Each point is reached from the start by the listed moves, each made once or not at all, plus a little noise. Is the number of moves made odd or even? Then give how often each move was made.

Moves:
(1): [ 16  16  18 -15 -14]
(2): [-47  18  10 -33  24]
(3): [-13   0  27  26  14]
Start: [  0  -1 -12  -1  10]
Points:
[ 2 16 33 10  9] => even (1, 0, 1)
[-60  17  24  -8  47] => even (0, 1, 1)
[-47  16  -2 -33  34] => odd (0, 1, 0)

Moves:
(1): [ 39   3  -9 -20  15 -18  13  21 -15]
(2): [ -1  31   7  -4  -7 -26   4  34 -16]
(3): [ 25  17  21  -3 -16   5 -12 -14  -7]
(4): [  9  -8   0  33 -19  -8   6  10   9]
(5): [ 8 10 21 -5 30 14 -3 -3 13]
(6): [ 19 -10 -14  -4   8  34  40   8 -19]
Start: [  2  -4   9  -1   7  -1   0  -3 -19]
Points:
[ 35  18  22  18  13  11  47  48 -35] => even (0, 1, 0, 1, 1, 1)
[10  6 31 -7 35 15 -4 -4 -5] => odd (0, 0, 0, 0, 1, 0)
[ 44   7  22 -27  49 -10   9  16 -20] => even (1, 0, 0, 0, 1, 0)
[ 60  47  31 -28   0 -42   5  39 -57] => odd (1, 1, 1, 0, 0, 0)
[ 29 -23  -7  30  -5  24  47  14 -30] => even (0, 0, 0, 1, 0, 1)

Moves:
(1): [ 16   5  -8  -6   8 -15   3   5 -10   6   5   0  11]
(2): [  0  14   4   0  -1  -3 -12   4   8 -14  -5  -7  -6]
(3): [  1   0  26   5   1  -4  -1  16   0  10 -14   3 -19]
(4): [  0  -3 -12  21   8   4  -3   4   1   4  -9  -1   8]
(5): [-21  10  -1 -13  10   0  -2  -4 -14   1   4  20   9]
(6): [-2 -5 -7 -7 16 41 -3  8 -7  1 11 -6  2]
(7): [ -1  13   9   5  -1   9  11  -7   9  -3  -2 -14   0]
(8): [-5  6  1 -8 -5 -5 11 17 -3 -5 -8  7 -8]
(9): [ 20  -9  -5  -1   3  10  10   2  14   4 -17  17  -3]
(10): [-3 11 -4  3 -3 -8 -3  4  3  7 13  1 -2]
(11): [-6 -5  7  4  4 -9  1  2 11 -7 13 -1 -2]
Start: [ 10  -1  16   4  14   6  -3 -13 -16  -4  -7  14   4]
Points:
[ 13  24  38  24  39  41   6  36  19  -6 -27  14 -27] => odd (0, 1, 1, 1, 0, 1, 1, 1, 1, 1, 1)
[ -3  25  60  -4  25   6  14  18   7 -18 -38  39 -27] => odd (0, 1, 1, 0, 1, 0, 1, 1, 1, 0, 1)
[ 38   2  34  32  37   0  17   9  10  10 -31  22  -2] => even (1, 0, 1, 1, 0, 0, 1, 0, 1, 0, 1)
[ -5   9  20  -6  28  28  -1  18  -4 -29   2   5 -11] => even (0, 1, 0, 0, 0, 1, 0, 1, 0, 0, 1)
[ 34   6  10  -3  22 -26  21  15  -2   1   0  36   1] => odd (1, 0, 0, 0, 0, 0, 0, 1, 1, 1, 1)
[ 17 -11  35  25  24  -3  15  26   5   5 -40  40 -21] => odd (0, 0, 1, 1, 0, 0, 0, 1, 1, 0, 1)
[ -3  47   8 -13  43  30 -12  -2 -26  -5  18   7  21] => even (1, 1, 0, 0, 1, 1, 1, 0, 0, 1, 0)

Moves:
(1): [  9   3   6  -2 -15  -5 -18  18  -2   0  -3   1  16 -15  17]
(2): [ -7  16  -4   3   1  13   6 -23 -16  12 -10  -2   9  -2 -15]
(3): [-38  -3  15   6  -1  10  -3   7 -20  26  -5  -6   6  10   5]
(4): [  0  -5  -4  17  -4 -11   7  15   5 -10  20   4  10  -7   9]
(5): [  4   9 -10 -19  17  -2  -6   6 -19  -5  -5  -3  -8   7  -2]
(6): [ -3  -9   6   4 -10  23  10   1 -11  -8   3   2 -12   1   0]
(7): [ -4  -5   9  -5  -6  -5  11   9  -3   2  -9   4   7 -10   3]
(8): [  8  -8  -7  -1  -7   6   0   4  -3   9   2  -6   5   1 -23]
(9): [  7  10   7  -3   6  12  -1   7   8 -17  -5  -5   5   1 -13]
(10): [  9  22 -10  -4   8  -2  -1   3  17  12 -13  13 -26 -18 -14]
(11): [ -3  -1  -3 -20  14  13   5   4  20  14  18   1   9 -15   3]
(12): [-5  3  7 -5 -3 -9 -6 -1  5 -3  6 22  1 -5 -3]
(13): [ -2 -19 -13  13   9  17   1   0  14 -15 -11   6   7  -6  -8]
(14): [ 9 -1 -1 -1  8 18 13  7 -5 -4 -7  6 -2 21  0]
Start: [ 10  31   2  -9 -12  -2  -1  -4  10   9 -11 -14  16   1  15]
Points:
[ 34  44 -23 -22   2   0  24  41   1  12 -25   4   2  -4 -10] => even (0, 0, 0, 1, 1, 0, 1, 1, 0, 1, 0, 0, 0, 1)
[-12  17  -8 -14  17  35  -2  52   4  15  -4  -6  54  -4  42] => odd (1, 0, 1, 1, 1, 0, 0, 0, 0, 0, 1, 0, 1, 1)
[ 12  52  -2  -6  -3  32  15   2 -22 -16  -9 -17  20   1  -5] => odd (0, 1, 0, 1, 1, 1, 0, 0, 1, 0, 0, 0, 0, 0)
[-30  37   0 -35  -1  60  13  -4 -41  57  -6 -27  26   6 -17] => even (0, 1, 1, 0, 1, 1, 0, 1, 0, 0, 1, 0, 0, 0)
[-21  42  -3 -25   5  57  20  41  -6  28 -26  37  35 -36   9] => even (1, 1, 1, 1, 1, 1, 1, 0, 0, 1, 1, 1, 1, 1)

Moves:
(1): [  2   4   0  -4  -5   4   5  -3 -10  -2   7   1  -4   6   1  -2  -2  -4
  -9   2  -7   3  -6  11  10  -4  -1]
(2): [-2 -6  1 -5 -7  8  5  6 -4  2 -4 -4 -3 -7  0  4  2 -6 -3  2  4  4  3  2
  3  1  6]
(3): [ -6   0  -2 -15  -2 -13   0   4  10   4 -10   3   4  -4  -5  -8  -7   0
  13   8   2   0  12  -4   5   7   5]
(4): [  6   6  -2  -4  -4  -3   2   8  -4   5  -8 -12  -1   5   1   3  -6   9
   4  -1  -7  -4   6   1  -2   3  -2]
(5): [  2 -13  -6  -5 -23  11  -8  -3  -1  14   3   4  -1 -17  10  -8 -12   2
  -1  -6 -11   1   0  -1  12 -20   4]
(6): [-10   4  -1   0  -5  -1   6  -6  -3  -4  -4  -1   9   2   0   0  -1  10
  -5   1   3  -7   6   0   2   4  -7]
(7): [ 2  1  1  1  3  0 -5  7  4  0 -2 -6  9  4  0 -5  6  7 -3  4 -4  5 -3  1
  2  0  7]
(8): [  5  -1 -19   2 -10  -2   4   1  -7   7   2  -7  -8  -7 -11   2  -4   4
  -4   2   6  -1  -3   4  10   1   0]
(9): [-2  7  4 16  3 -1  5 -9 -4 -3  9 11 -8 10  2  7  7 -6  7  9  5  2  5 -9
 -9 -3 -2]
(10): [ -2 -11  -8   8  12  18  -2  -3   6  -8  -9  -4  -8  -3   4 -25   2   2
  -6   0  -8  13   7  14  14  -6  -6]
(11): [ 5  2  4 -9  1  4 -2  0 -4 11  6  2 -1  3  4 -4 -8 -2 -8  4  1  3 -7 -1
  1 -9 -8]
(12): [  3 -10   5 -15  -7  -1   2  -7   9   1   3 -12   5 -12   1  -3   6   9
   6  -6  -9  10  10 -12   9  -8   5]
(13): [ -1  -2   4   2   2   1   2   0   3  -2 -10   6 -10  -2   9   7   9  -6
  -1  -5  -9   0   5  -8   5  -4   3]
(14): [  0   1  11   4  -3  -1 -10  -5   2   3   8   6   0   5   6   9 -12   2
   0   1  -1  -5  10  -2   6   0   1]
(15): [-11   4  -3   6   3  -3   4 -12  11   7  18   2  -1   2   0 -15   3  -7
   0  -6   3 -10   6  -3   8   6  -4]
(16): [ -5   3   7   0   4   4   6 -16  10   0   1  10  -9  -3   2  -5  10   0
   3   5  -5   5  -3  -1  -1   5   0]
(17): [-5 -2  1 -2  3 -3  7  1  0  3  6  3 -1 -2  4  3  0  5  2  4 -5  1  1  3
 -2 -4 -3]
(18): [ 6  3  9  9  8 -1  3 -6 -3 -5 -9 -1  2  7 -2 -4  5  9  3 -1  4 -6 -1  3
 10  1  6]
(19): [ -2  -1   5  -9  -1  16   1   4   2  -3   3   2  -5  11   7   6  -2   6
   2   1   0  -3  -4   6   0  -6 -10]
(20): [ 11   2 -15 -15   5  -5  -5  10  10  -3   2   4  11 -16  -4  -2  14 -11
  -6  -1   8  -3   6  12  -7   6 -15]
(21): [  0   2  -7  -6   1  -6  -8   0   0   4   7  -1   7  -6   3  -4  -2   9
   4  -5   2   4 -11   3   3   4  -6]
(22): [  8  -4 -12   3   3  -8  -9  10 -13  -2   5  -7   1 -13  -1  -9  -3   3
  -2   5   5 -17  -6  -1  10   6  -2]
(23): [ -3  -4  -8 -21   4  13   0  -1   8  -2  -3  -5 -12 -25  10 -12   1  -2
   4   3   0   8  -4   3   0 -14  12]
(24): [ 4 -3 -4 -5  3  1 -3 -7 -7  3 -5  0  2  8 -3 11  9 -6 -1  5  6  8  0  7
 -9 -3  0]
Start: [ -5   1   1   9  -5  -4  -4   8  -1  11  -5  -4   7  -5  11  12   3   5
 -18   3   2   6   3   5  13   7   4]
Points:
[-16  -2 -21 -35  12  41   1  -7  23 -10 -12   5 -15 -40  43 -27  30   4
 -33   4 -12  26  -1  46  38  -8 -23] => odd (1, 0, 0, 0, 0, 1, 0, 0, 0, 1, 0, 0, 1, 0, 0, 1, 0, 0, 1, 1, 1, 0, 1, 0)
[ -6 -13   8 -51  13  28   4 -15  44   0  -5   2 -11 -41  35 -33  18  21
  -5  23 -17  30  31  40  55 -18  -3] => odd (1, 0, 1, 0, 0, 0, 0, 0, 0, 1, 0, 1, 0, 1, 0, 1, 1, 1, 1, 1, 0, 0, 1, 0)
[ 34 -25 -42 -44 -34  10 -23  18 -11  37  15 -17  10 -47  13   5   2   8
 -30   7   9   6   1  20  39 -26 -22] => even (0, 0, 0, 0, 1, 0, 0, 1, 0, 0, 1, 1, 0, 0, 0, 0, 0, 0, 1, 1, 0, 1, 0, 1)
[  3  21  -6  -6   7  15   2  -6 -25  14  11 -19  -1  15  32 -11  14  19
 -25  28  12 -10  -5  23  39 -13  -7] => even (1, 0, 0, 1, 0, 1, 1, 0, 1, 0, 1, 0, 0, 0, 1, 0, 0, 1, 1, 0, 0, 1, 1, 1)
[-25   3  11 -27 -25 -23   6   1  17  31   6 -20  23 -14  32   0  -2  33
 -11   2 -23   8  41  -3  60  11   9] => even (1, 1, 1, 1, 0, 1, 1, 0, 0, 0, 0, 1, 1, 1, 1, 0, 1, 0, 0, 0, 1, 0, 0, 0)
[  6  -1 -49 -53 -10 -27  11   0   0  23   0 -37  15 -54   1 -25  18  22
 -12  20  13  -9  29  29  58   9  -3] => odd (1, 0, 1, 1, 0, 1, 0, 1, 0, 0, 0, 1, 0, 0, 1, 0, 1, 1, 0, 1, 0, 1, 1, 1)
